Every row gives one point. The window is the flat piece filled in between its corners: a triangle in 3 columns, a solid with four corners in 4, and so on. A path goes straight from each point to the next, and from the last back to the first. After which points does the path pass through the window?
In the rows, 128 means zero.

Window, 3 rows:
[[ 84 164 148]
 [147  86 143]
 [118 130 125]]
Path:
(1): [118 170 167]
(2): [116 180 131]
(3): [ 72 120 154]
(4): [ 78 151 129]
(5): [141 157 154]
(6): [ 83 197 162]
(7): [ 89 130 121]
(8): [ 76 153 132]
(9): [114 175 159]
(10): [141 136 154]
(11): [119 102 119]
(12): [121  95 150]
(13): [199  79 137]
(14): [107 159 136]
(15): [ 86 109 142]
(16): [ 85 112 122]
Through the window after points: 2, 10, 14, 16

Window:
[[ 87  95 128 112]
 [172 151  84  72]
 [131 129 154 123]
 [120 175 159 148]]
Path:
(1): [142 153 106  60]
(2): [112 221 162 110]
(3): [152 133 142 161]
(4): [103 101 100 116]
(5): [119  92 166  79]
(6): [113 130 172  95]
(7): [152 131 119 149]
(8): [180 142  83 104]
(9): [120 141 139  74]
(10): [121 145 142  77]
(11): [148 131 130 122]
(12): [160 130  62 118]
(13): [155 156 129  72]
(14): [133 154 161  99]
(15): [103  84 121 157]
(16): [169 132 119 145]
Through the window after points: 6, 8, 10, 12, 14, 16

Window:
[[148 149 130 121 173  56]
 [173 102 112 131 115  60]
 [112 110 107 156  78 113]
 [126 133 204 117 127 190]
 [101 128 154  94 104 122]
 [ 82 103 156  96 164 124]]
Path:
(1): [137 109 107 109 160 157]
(2): [107 117 116 110 147 137]
(3): [111  94 185 107 135  67]
(4): [127 122 173 140 123 107]
(5): [125 116 113 119  95 139]
(6): [134 137 131 109 145 153]
(7): [ 80 116 174 105 102 111]
(8): [ 84 109 191 135 145 107]
(9): [117 133 159  99 134 163]
(10): [152 108 143  92 134 197]
(11): [100 130 183 125 131 107]
(12): [ 76  56 159 157  70  95]
(13): [134 165 124  92 123 132]
(14): [172 142  92  84 162  94]
(15): [ 87 117 187 132 149 111]
(16): [106 131 177 127 144  60]
Through the window after points: 2, 4, 10, 12, 14

Window, 8 rows:
[[137 138 148 106 128  80 124 158]
 [165 105 178 113 109 159  86 140]
 [ 92 135  92  84 149 175 108 135]
 [125 179  67 197 130 123 152 117]
 [106 125  84 166  84 146 174 167]
 [183 118 170  76 130 106 130  79]
 [ 90 127  98 141 192 166 155 138]
 [136 139 226  99  85  76 119  98]]
Path:
(1): [ 83  94  78 161 141 138 119 180]
(2): [ 90 135 109 144 157  65 110  97]
(3): [146 138 138 113 153 193 152 137]
(4): [139 176 170 118  91 145 154 110]
(5): [130 101 120 133 111  96 116 145]
(6): [127 112  91 165 103 107 133 121]
(7): [115 165 113 132 140 133 158 141]
(8): [127 179 117 117 121 150 162 140]
(9): [116 109 129 130 126 106 113 132]
(10): [137  67 133 135 116  63  92 177]
(11): [122 177 140 102 172 183 150  93]
(12): [176 137 152  75 112 123 144 126]
(13): [114 122 147 180 111 100  93  79]
(14): [111 117 103 145 119 122 100 157]
(15): [136 158 161 107 131 175 167 119]
(16): [149 183 121 147  80 141 204 108]
Through the window after points: 8, 16
